Each row is a point. The window is the flat piece filled in between its corners: a triangle in 3 columns, a solid with four corners in 4, and so on. A path goes straight from each point to the next, and from the last back to the first. List the points from which the path goes on through the window.

Window:
[[-0.1  4.7  1.0 -2.9]
 [-0.9  6.4 -4.5  2.9]
 [-1.2 -5.7  1.3  1.3]
 [-2.8 -2.7  3.4  2.7]]
Path:
(1): [ 6.0  2.0 -0.3 -0.2]
(2): [-5.7  4.2 -2.4  0.3]
(3): [-4.4 -0.8 -1.0  0.0]
(4): [ 3.6 -3.7  1.6  3.1]
(5): [3.8 6.3 3.2 1.1]
(6): [-2.3  3.9 -4.8  0.6]
(7): [-3.6 -2.5  1.4  1.8]
(8): [ 0.5 -1.8  5.5  2.7]
Through the window after points: 3, 7

Window, 8 rows:
[[  1.9  -5.1   0.8   2.5  -3.6  -2.9  -0.2   0.8]
 [  3.4  -6.5  -1.6  -0.2  -0.2   2.2   4.1   2.3]
 [ -1.7   7.3  -0.5  -7.3   3.3  -2.1  -4.3  -3.3]
 [  2.7   4.0  -1.3   0.8   0.1   0.7  -1.7  -5.0]
 [  0.4  -0.9  -5.8   3.8   0.5  -1.4  -1.8  -1.9]
 [  4.0  -1.3   0.1   0.4   2.5  -3.9   3.5   0.1]
 [  0.2   6.7  -1.4   8.7   3.7   5.8   0.2   2.1]
 [ -4.8  -1.7  -7.3   1.5 -12.4  -1.9   3.8  -2.2]]
Path:
(1): [-0.8 -2.1 -1.8  1.3  1.9  0.4  3.1 -4.3]
(2): [ 0.8  2.2 -2.8 -1.4 -2.6  0.7 -1.8  0.1]
(3): [ 1.5  4.6 -1.6 -1.1 -1.0  0.8 -1.3  0.8]
(4): [-6.9  2.4 -2.5  3.6  3.1  1.8 -2.1 -5.3]
(5): [-3.3 -1.7 -2.9  2.5 -4.0 -1.9  2.1 -1.8]
(6): [ 1.4 -0.7 -7.0  0.8 -4.9 -1.2  0.6  1.4]
(7): [ 7.9  3.2 -3.6  1.1  2.0 -1.7 -0.9  4.2]
(8): [-1.5 -1.5  2.4  2.7  4.2  1.8  0.7 -5.4]
(9): [-2.2  0.0 -1.8  0.0  2.1  1.4 -1.2 -5.8]
(10): [ 3.7  2.3 -4.2  2.2 -4.5 -2.3 -1.1  5.0]
(11): [ 3.7  4.1 -4.3  0.4 -4.1 -1.8 -1.4  1.6]
(12): [-2.3 -2.3 -2.0  3.0  1.3  1.2  0.9 -7.4]
(13): [-2.8 -6.7 -0.9 -0.2  1.8  0.8  1.6 -5.1]
(14): [ 6.5  3.0 -4.0  2.8 -1.4 -1.5  0.6  3.7]
(15): [ 3.5 -3.2 -2.4  0.1 -5.7 -2.9  0.1  0.6]
(16): [-3.6 -3.1 -1.1 -1.1 -0.7 -0.5  2.5 -2.8]
Through the window after points: 11, 13

Window:
[[ 2.1 -3.4  2.1 -1.3 -1.1 -0.6 -2.8 -3.4  3.7]
 [ 6.8  2.0  2.9  9.7  3.6 -0.7 -0.4  1.1 -2.8]
 [-2.1  3.1 -1.6 -3.0 -3.3  4.7  1.9 -0.8  2.5]
 [-4.2 -0.7  4.7 -0.7  0.7  2.2  3.9  1.4 -4.2]
 [ 1.4 -2.8  4.7 -2.9 -3.7 -0.8 -0.6 -5.3 -4.2]
 [-1.1 -4.3 -0.3  5.6  0.9  8.8 -5.1 -1.7 -0.1]
 [-0.6  3.3 -1.0  0.4  1.2  2.8 -4.2 -0.2 -2.5]
 [-2.2 -4.9  4.2  3.1 -3.2 -1.0 -1.8 -1.0 -5.1]
 [-0.2  5.4  3.8 -1.7 -1.9  4.3  1.0  2.0  2.8]]
Path:
(1): [-3.4  0.7  7.1  1.5  1.5 -0.8 -2.3 -6.9 -3.4]
(2): [-2.2  1.2  4.3 -1.1 -0.9  0.3 -0.1 -1.8 -1.2]
(3): [ 2.1 -5.3  1.5  0.5 -0.5  4.5  2.3  1.5 -1.9]
(4): [ 5.5 -0.5  2.6 -1.2 -1.4  4.8 -1.1  4.3 -2.3]
(5): [-4.5  4.1  4.1 -0.7 -1.6  1.3  1.6 -3.1  1.8]
(6): [-5.0 -1.6  3.7  4.2  2.9  5.2 -7.0 -5.9  0.3]
(7): [ 3.3 -4.1 -1.5  3.0 -3.4  5.7  0.6  3.1 -2.2]
(8): [ 0.9 -3.6 -1.3 -0.4 -3.2  3.5  2.7  4.5 -1.6]
Through the window after points: 2, 4, 6
